Every row gives one point. To make a cloud, some directions were put in groups of two or more. Within a group, all points are equally far from the middle, so they leave a hole (a ring in 2 directions, a hollow ball in 3). The other directions are filled evenly. Then the cloud was stretched, turned, moved and blurred a little. Count the holes, and give their numbers of directions, smallest first.

Cloud (15 x 2):
[[ 20.0  34.7]
 [  8.4  20.8]
 [ 17.5  26.3]
 [-11.6  19.2]
 [ -7.5 -16.2]
 [-13.2  -4.5]
 [ -2.5  15.1]
 [  8.4  -3.3]
 [  4.4  -9.7]
 [ 11.4  19.2]
 [-11.6 -13.3]
 [ -9.0  -6.2]
 [  6.6  25.1]
 [ 13.5  17.6]
 [ 14.2  35.7]]
Holes: 0

Cloud (21 x 3):
[[  3.7   5.9 -30.2]
 [-11.2 -21.9 -12.8]
 [ 21.2   0.8 -15.7]
 [  0.1 -10.4 -29.2]
 [  4.2   7.0  25.5]
 [ -7.8   5.5 -26.6]
 [ -3.8 -28.5 -13.7]
 [ -3.8  29.6  16.6]
 [  6.2   7.9  25.0]
 [-13.7  -1.7 -21.7]
 [-17.6   5.2 -12.4]
 [  5.9  35.8  -5.4]
 [ -7.3 -27.5 -10.4]
 [ 10.1 -12.2  17.6]
 [-10.0 -25.5  -4.9]
 [  6.6 -24.3 -21.3]
 [ 22.6   8.8   0.4]
 [  0.7   7.8 -30.4]
 [  5.4 -25.3   8.1]
 [ 11.1   0.7  21.8]
 [-12.0 -10.7  15.2]]
Holes: 1 (3)

Cloud (29 x 4):
[[ 28.8   7.1   6.2  20.7]
 [ 16.6  -2.3  14.9  25.3]
 [ 11.5 -12.2  20.9  17.9]
 [ 25.7   7.7  -6.6  25.4]
 [ 23.9 -25.4   1.3  12.3]
 [ -2.9 -28.0   9.6  -8.6]
 [ 10.5 -26.3   0.9 -14.4]
 [ 13.1 -12.4 -14.8  23.2]
 [ -0.7  19.2   0.9  17.5]
 [  2.7 -13.1  13.6  21.5]
 [-27.9  -3.4 -16.9  -4.8]
 [ -5.8 -18.6  13.9 -14.5]
 [  4.0 -15.5 -26.0   0.3]
 [ -4.9 -10.3 -23.5  14.1]
 [-18.9  11.7 -28.5  -0.9]
 [ -7.9  15.7 -10.6 -18.8]
 [ 11.0 -29.6   6.3  -8.5]
 [ 22.9   7.7 -23.0  10.8]
 [-20.4  10.9 -24.2   6.5]
 [  4.7  10.3 -11.0  28.1]
 [ 25.5  13.6  -0.1  20.1]
 [ 28.0 -22.1  -4.5   2.1]
 [ 15.3  -8.9   1.0  30.0]
 [ -2.2   0.2 -32.7   4.3]
 [  4.4 -31.7   4.3  -0.8]
 [ 30.0 -19.6   9.6  15.8]
 [ 26.7  13.0   5.4   5.4]
 [  5.1  15.0   8.0  19.3]
 [  5.9 -31.7   6.0  -0.5]]
Holes: 1 (4)

Cloud (54 x 6):
[[ -3.5  33.8  21.2 -27.9  -7.7  13.8]
 [-12.3  -9.5  27.7  -1.5   8.5 -10.5]
 [  0.8  14.9 -13.5  -9.8 -28.0   8.0]
 [  7.4  13.8 -11.5 -11.7   5.6  -0.5]
 [-16.8  -4.3  23.6  -5.4  -2.2  29.9]
 [-17.7  18.3  19.0  11.0  10.3  24.2]
 [-14.5   9.7  10.5  25.0  23.3 -11.3]
 [ 20.6  -9.9   4.0   0.3 -17.1   5.9]
 [ -5.0  -4.8 -18.9 -11.0   5.9 -14.4]
 [ -9.3 -21.7   0.6   2.3  15.2   4.3]
 [  2.5  -1.9   0.7 -41.3  15.0 -23.1]
 [ 17.5  13.0   6.8   2.5 -10.5  20.6]
 [  4.2  23.5 -14.2 -19.0  -9.0 -16.4]
 [-18.1 -19.6  18.2  -3.4  -5.4   1.1]
 [ 26.8 -22.0   8.1  -4.7  -8.1  -2.6]
 [ -7.6   7.6  18.3   7.5 -13.7  38.3]
 [  9.2   9.2   4.4  -2.1 -19.3 -12.4]
 [ -0.1 -16.1 -19.9 -23.6 -11.5  -0.9]
 [ -2.3  -4.9   1.5 -30.9  17.6  19.7]
 [ -8.1 -14.3  27.4  -8.1 -13.0  20.6]
 [-21.5  -1.4  -2.9 -16.2  16.9  -9.9]
 [ 13.7   1.0 -14.6  11.7  -2.7  31.3]
 [-24.9 -10.1  17.8 -22.4  -1.3 -15.9]
 [  4.4  -2.3   9.5 -13.6  30.7  -2.2]
 [ 24.6   9.1  17.6  12.0  -4.6   4.6]
 [  1.0  21.1   4.8 -24.0 -19.0   1.7]
 [  8.3  -5.8  27.7  33.0  -5.3  12.9]
 [  2.2   5.8  36.2  13.2   6.8   6.6]
 [-16.0  14.1  11.8  17.1  -8.9  41.9]
 [ -9.9  -8.7  24.8   9.9  19.7  -7.8]
 [ -9.2 -19.6  20.7  17.4  10.9 -25.2]
 [  3.7  17.1  -1.6 -42.1  10.3   0.1]
 [-19.5 -29.5  16.6 -10.6  -0.3  -2.7]
 [ -7.4  -0.5  17.9  21.6  -5.2 -12.3]
 [-22.3  20.8  11.0   8.9  -1.5  27.6]
 [ 20.4   2.1   1.5   8.0  17.6  14.0]
 [-17.9 -16.6  11.0  -4.1  11.9  26.0]
 [ -1.2  20.6  19.9 -38.5 -12.2 -18.9]
 [-25.1   6.0  -9.2   2.2  13.5   8.0]
 [-23.0  -2.7  10.9  -1.0  -7.5   1.7]
 [ -0.9  -3.9 -21.2 -29.5 -27.0   3.6]
 [ 19.3 -12.9   6.4 -19.8   4.0  15.4]
 [  8.2  32.4  14.2 -29.1  -4.1   2.6]
 [-14.5   6.4 -12.3   8.4  19.2  -2.9]
 [-11.8 -14.0  28.3  -7.1  19.7   6.7]
 [-22.9  16.4  21.6 -16.7   1.4  25.0]
 [-16.7   4.2   1.8  16.3  19.9  29.9]
 [ 17.4   4.8  16.9 -10.4  36.3   5.1]
 [-27.0  27.4  21.8 -23.3  14.5   0.4]
 [ 17.8   2.1   2.7 -18.8   1.2 -27.5]
 [  1.4   0.4  28.3  10.5  42.8   9.5]
 [ 18.5 -34.7   3.3 -28.5 -11.8  -7.8]
 [ -4.1  44.2   0.4   2.1 -14.2  17.9]
 [ -9.4 -23.0 -17.3 -14.2   1.0  -7.5]]
Holes: 1 (2)

Cloud (104 x 9):
[[  2.8  13.2 -35.6 -13.5  30.6 -13.8   4.1 -23.2  -3.9]
 [ 15.7   0.3  -8.8  10.3  -1.9  -0.5  -8.6  16.2 -18.8]
 [ -5.1   1.2 -14.4  -2.1   7.5  14.4  -4.9  -2.7  24.9]
 [  9.2   2.7   4.2  -0.8  28.1  -6.7  12.3 -20.6 -14.7]
 [-12.9  -0.4   3.7 -12.1  34.5  20.3  27.8  15.9  11.2]
 [ -5.7 -32.6   6.3 -21.2 -13.0   2.6  -2.8 -16.9  -5.4]
 [ 24.1   6.2  10.9  -0.2   1.8  22.1  13.3 -14.7  11.6]
 [ 18.2 -31.7 -12.4  -6.1  36.8 -22.7  -4.8   0.2 -10.4]
 [-27.5  -5.2   7.5   2.0  -8.3  38.1   5.0 -21.2  -9.3]
 [ 19.3  18.6  11.3  -4.5  14.2  18.7  -3.3  -3.8  -2.1]
 [ -6.3  31.2  28.1 -14.9 -13.8  14.4  13.2 -20.7  22.8]
 [ 14.5  33.9   3.4 -31.5  15.6  -6.0 -10.0  -6.8  -4.4]
 [-14.5  -4.6  17.3  -8.0  -0.2   6.8 -17.1 -20.5 -14.4]
 [ -3.3  15.8  -6.8  12.5  31.8  11.8   6.3 -28.6   1.7]
 [ -2.4  -8.2 -23.4  16.7  26.7 -10.2  -2.8  -1.7   3.3]
 [  4.9 -17.0  20.9 -15.0 -13.1 -10.9   5.7  19.0  11.8]
 [  4.4   2.9   3.4   2.0   5.7   2.2 -26.8 -24.3  31.2]
 [  0.1 -18.7  25.6  -3.8  14.7  -0.4 -20.1   5.1   8.5]
 [ -9.4  29.9   3.5 -13.7  25.2   4.6  14.9 -50.4  19.8]
 [ 16.0 -31.1  17.8 -29.1  42.0   3.5  -6.2  12.0 -12.6]
 [ 12.8  14.0  -5.1  -7.6  -0.9  19.9 -16.1 -19.5 -11.4]
 [-13.2 -17.7   1.6 -11.8  17.4  29.3  15.9   0.9  13.1]
 [-13.4   5.1  -9.6 -40.0  29.1  -6.8  18.4  -0.4  -2.6]
 [ -6.4 -10.7  -5.5  11.6  18.1   5.2  -9.8   8.7  19.2]
 [-28.7  -4.7  -6.0  -9.8  21.4   3.0 -15.5 -17.2  -4.1]
 [-18.0 -26.1 -21.1  -2.5  25.2   8.7  18.4  -5.2   6.7]
 [ 14.7  -3.3  10.2   9.5   9.1   4.8   5.7 -21.1 -14.0]
 [  1.6   3.5   6.0 -18.2  21.9  18.4  -7.4  38.0 -22.2]
 [ 15.8   9.3  -7.3 -15.4  23.3  -6.9  29.0 -10.6  -9.6]
 [-22.7 -25.3 -24.0 -10.5  23.5   1.8   6.3  25.0 -29.2]
 [-14.0 -28.0   0.8   6.7  37.2  21.2  21.3  16.1   3.2]
 [ -3.5  24.0  -0.1 -14.3  35.7 -14.5  23.2 -13.0   3.4]
 [-11.2   4.0   5.4 -13.5   9.1  13.2 -19.7 -21.5 -21.3]
 [ -3.3  12.3 -14.0  14.6   0.8  -6.1 -15.5 -24.6   5.3]
 [-28.9   0.6 -35.9  12.2  -1.7  -2.9  -8.9  -5.1   7.1]
 [ -5.6 -15.6 -25.6 -16.7  20.4   3.0  15.7  32.4  -1.3]
 [ 24.6  -8.2 -19.0 -36.9  15.7  12.1   8.3 -19.2   2.7]
 [ 10.1  19.2 -37.5 -25.9  11.1  17.3  16.8   6.5  -9.6]
 [ 27.0  11.3  -0.1 -18.2  -5.8  12.8 -15.8  -8.8  -1.0]
 [-24.8  -2.5  -1.1   6.5  12.5  24.4   1.8  -0.8 -18.0]
 [ 13.4  24.1  10.9  -4.6 -18.3  14.6  18.4 -19.4  19.5]
 [ -5.5  -9.8  -0.6 -44.8  30.8   6.7   0.5 -24.7  -7.4]
 [  1.8   1.9 -16.9  -2.7   1.9   8.3 -24.8   9.3   7.5]
 [  1.8  14.5 -15.0  -5.5  12.4  30.4   8.5 -20.7  -9.8]
 [ 24.8   0.4  15.9  14.8  23.3  -0.1  -4.0 -20.5  18.8]
 [  0.4  13.9 -23.1   2.6   4.8  10.3 -13.0 -16.3  -2.9]
 [-22.5  -1.5  -0.8 -20.9   6.9  27.6  -4.8 -15.2   4.9]
 [ 32.5  -6.7  -9.3 -24.7  15.5   5.2  24.6   8.2   2.6]
 [-13.4   7.2 -28.2  -5.7  -7.2   1.3  19.1   6.7  19.7]
 [  8.9 -34.5 -28.2 -23.2  30.1  10.6  23.2   2.5  -9.5]
 [ 15.5  18.8  11.8 -25.1  44.6   3.2 -21.1 -10.5  -6.8]
 [  7.8 -16.8  20.0 -30.5  -1.1  31.0 -10.0  11.2   2.8]
 [ -9.1 -27.0  -1.6   3.3  12.1  16.1 -13.5  -2.7   3.5]
 [  0.1 -23.7 -17.8 -23.5   0.7  -5.6   2.5  13.6 -10.9]
 [  3.7  14.1 -20.7  -4.0   7.5  33.8  -8.2 -14.4 -15.5]
 [-11.4 -19.2  -5.5 -29.0  13.1  -3.0  27.0   9.8 -24.1]
 [ 27.3  16.5  10.1 -28.2  14.2 -21.4  10.3   7.7 -16.0]
 [  5.1 -33.8  -4.0  -0.2   4.1 -11.0   2.0  -7.8  -4.1]
 [  9.9  -6.0  25.5 -28.1  -9.6  18.4  20.2  30.0 -13.7]
 [-24.8  18.0  -6.1  -0.8  15.5  24.4  -4.2  17.5  -8.0]
 [ -6.2  36.6   6.7 -19.9   0.1  -2.8  11.1 -12.1   8.1]
 [  2.1  23.9  14.3  -2.0  22.5  14.2  -4.7  17.6  -1.5]
 [  4.6   6.5   3.6 -22.4  11.1  -8.9  -9.0  18.8  29.4]
 [ -8.7  34.8 -25.8  -3.4  12.1   2.5  -9.3 -29.0   6.3]
 [-29.7  -4.1  -2.2  -3.4  10.5   3.8  18.8  -0.6  -0.4]
 [  8.5  30.8 -17.7  -4.9  19.4  -2.9   1.4  -1.1  19.3]
 [ -6.5   0.1   1.8   1.8 -15.1 -11.3  -3.4   5.0  25.2]
 [ -7.6   8.3  20.5 -15.7  -2.5  -6.0 -13.2  13.3  -3.6]
 [  3.9  27.0 -16.9 -17.7 -23.7   3.8  -0.9 -17.7   9.0]
 [-12.1 -14.1  -3.6 -12.9  38.8  24.2   1.3 -19.7 -22.8]
 [  9.7   6.9 -24.6  -7.7  -7.2  10.3  21.4  14.0 -20.7]
 [ -0.1   0.4  -4.7 -16.0   8.4  14.3  -1.4  50.4  12.5]
 [-22.0 -11.6 -13.1 -12.3  29.0  -0.9  13.0  14.9 -16.1]
 [ -1.5 -27.0   1.7 -16.8  37.8 -16.7 -12.5  17.7 -22.4]
 [ -0.4  -3.0   3.8 -24.7  26.3  -5.6  22.2  33.4  18.3]
 [ -5.4 -23.2  -8.3 -16.5  30.8  -3.7 -18.1   7.3  -8.4]
 [  0.9 -20.4  13.7 -31.3  18.0 -10.9   2.2  -2.6 -10.6]
 [ -1.4  18.3 -25.9   0.1  -4.1  14.7   0.7  -2.9   6.1]
 [ 10.7 -11.4   8.8 -30.4   7.3   8.0   2.0   5.5  21.2]
 [-18.3   6.9   4.5  -3.7  40.8  -5.3  -7.7   1.7   6.2]
 [  3.9   2.7   0.6 -16.6  25.7  -7.2   4.6 -25.9 -22.7]
 [-15.6  16.8  13.5 -17.4   0.2  20.0  11.5  13.8  23.6]
 [ 10.5 -16.6  15.9 -25.1  37.3  -8.9  11.6   0.1 -22.8]
 [ 13.9 -22.1  -4.7 -20.7  26.7   7.8   3.3  27.6   4.1]
 [-24.3  12.8  -5.7  -2.7 -10.1  -1.5 -23.7   8.2  24.6]
 [ 10.2 -10.1   6.4  17.5 -21.8  -4.5   8.3  14.1   7.9]
 [-11.4 -25.6 -11.1   3.5  -4.7  28.7 -11.2  -0.9  -1.2]
 [  7.3  -5.9 -12.4   7.4  11.2  -8.7  14.1  41.0   8.9]
 [ -0.3   1.9  -3.6 -18.8  19.1  11.3  14.0 -30.6 -20.9]
 [-35.1  -7.1   3.5   5.7   0.7  24.1  -4.9 -21.3   6.3]
 [  8.4 -30.9  -1.6 -29.2  21.5  24.1  12.8  15.4  -2.1]
 [ -3.3   8.5  22.7 -26.8  -7.6   8.8  -8.5   3.8   0.2]
 [ 14.2  25.4  11.1  -0.6   0.8 -17.0  28.2   4.3   9.1]
 [  9.4  -1.5 -10.6  -9.3  27.3 -11.6  15.6  -6.7  28.3]
 [ -7.5  -9.7  13.8   1.0  38.5   4.0  13.8   3.6  -6.5]
 [ 22.1  -3.5 -20.6  -7.1  23.3 -15.7  -2.2  25.2 -14.5]
 [-17.4   3.9   6.2   2.9 -10.6  20.5  41.9 -10.2  -9.1]
 [ -0.7 -25.4   5.0 -10.1  24.4   4.2  30.9  28.3   7.0]
 [-21.2   8.2 -10.6 -28.2  -5.5  12.6  18.6  15.7  18.4]
 [  2.3  -3.0 -22.6 -28.1 -19.4  13.8  -0.4  17.2   0.2]
 [ 20.1 -11.6  -0.3   3.8  -9.0  35.0  -9.3  -6.2  -3.5]
 [-11.8  12.4  -8.3 -26.8  39.4   1.1 -24.5   1.5 -14.0]
 [-11.6  27.9 -21.8  -7.4  29.6  28.3   7.7 -14.3  -5.5]
 [ 25.1  -9.9   2.9 -24.2  19.7  -5.9  19.5  -0.3  27.1]]
Holes: 1 (2)
